Rows are points. A path goes straight from each point to the next, and from the last back to the first. The post is the endless flat space through its rows: a point in 2 columns, a line in 3, a plane in 4, and so on, so that a path can go around it. Count how often the path circles the post. Going back the other way cancels.

Post:
[[-42,-6,-13],
[34,-7,-19]]
Path:
[[33,12,-9],
[-49,6,-33],
[-22,-40,-30],
[-4,-16,-12],
[23,2,19],
[-6,7,-13],
[12,1,2],
[57,-16,11],
[19,15,3],
[-70,7,-31],
[-18,-24,-38],
[33,-29,-17],
[31,-31,2],
[-33,-45,-31],
[-81,-32,-14],
[78,-16,11],
[19,5,-3],
[51,12,-27],
[-16,-24,-44],
[-53,-21,-12],
[31,-12,10],
[31,21,3],
[2,11,-48],
[-3,-18,-55],
[-33,-16,-6],
[-21,-6,13]]
Times around: 4

Post:
[[21,-33,-7,13,18,20],
[3,-32,28,15,35,-9],
[-5,18,39,21,9,27],
[5,-18,37,61,15,0],
[-15,32,-8,-77,-39,-7]]
Path:
[[-35,18,58,8,20,2],
[14,-35,12,23,0,11],
[10,-5,48,38,-16,-24],
[-12,-44,36,-25,9,-1],
[-32,12,19,32,-30,-27],
[0,-7,45,34,62,-2],
[49,-14,-36,-21,-4,14],
[-11,2,60,34,-3,-12],
[-17,-27,15,20,-6,20],
[-9,-25,16,61,2,-38],
[21,28,-7,-24,14,25],
[59,-46,21,45,20,-17],
[-1,-35,38,2,18,15],
[-14,-14,23,25,-4,-21],
[-28,28,41,46,31,-23],
[13,-20,13,-1,46,5],
[-8,24,60,81,28,11],
[-27,-39,40,45,76,10],
[-9,-21,48,1,21,33],
[23,-14,31,4,14,22],
[17,-7,43,8,29,-33],
[10,8,-22,14,31,39],
[-45,9,42,43,-14,16],
[8,-43,8,-20,25,55],
[29,-5,-22,-46,-2,39],
[0,21,17,-37,28,14],
[-8,0,-14,47,7,-21]]
Times around: 0

Post:
[[-40,-26,-4,-37,16,-9,25,-10,-13],
[-41,-15,10,-9,13,18,31,-1,-34],
[5,6,-41,-10,16,-9,-27,22,-34],
[27,-3,-29,12,-7,40,-65,18,8],
[0,-14,-30,30,-26,23,-46,39,8],
[28,-9,-4,-16,36,-33,51,-20,-12],
[25,-31,-18,-13,-13,13,14,-8,-17],
[46,20,-9,13,-54,34,-66,34,32]]
Path:
[[-35,6,-43,36,10,4,-63,20,-30],
[32,16,-49,-9,-26,26,-44,6,-8],
[-2,32,1,-52,-13,8,7,17,19],
[-1,-35,5,-55,2,23,36,-8,19],
[-27,-5,-15,-35,-41,-22,42,10,26],
[1,21,-4,4,-47,-53,30,15,-6],
[-19,28,-9,-2,12,-31,-7,27,-37],
[68,-63,-9,7,-33,20,14,-9,-6],
[3,-27,-29,-30,45,-2,-29,-9,-6],
[-29,-30,-1,15,-68,42,-34,24,-40],
[30,-36,-31,19,-40,44,-28,-9,22],
[11,49,-14,26,-12,8,24,32,-1],
[-7,-27,-37,-18,17,38,-30,33,-24],
[27,-16,3,-2,-9,15,-15,38,-24],
[59,-17,-19,-8,17,40,-65,-37,-30],
[10,27,-21,44,-22,-51,-21,30,5],
[-14,-3,-7,27,-38,37,-7,21,14],
[37,-36,-45,5,-30,81,-45,26,41],
[-8,-48,0,-45,5,-22,20,-2,24],
[46,-45,6,33,-7,7,-25,5,13],
[39,12,-11,12,10,-9,-12,-6,-8],
[-18,11,-24,-22,-22,-10,24,1,5],
[5,15,-50,-76,27,3,-47,-11,38],
[38,-37,-39,7,-52,50,-40,-10,24],
[-3,20,-15,30,-12,32,-36,30,-26],
[-23,25,-26,-8,23,43,-20,6,-6],
[23,47,1,5,62,-33,30,33,39],
[52,-1,19,-45,2,-2,36,-18,-4],
[74,-27,12,-3,-34,18,-8,-22,29]]
Times around: 3
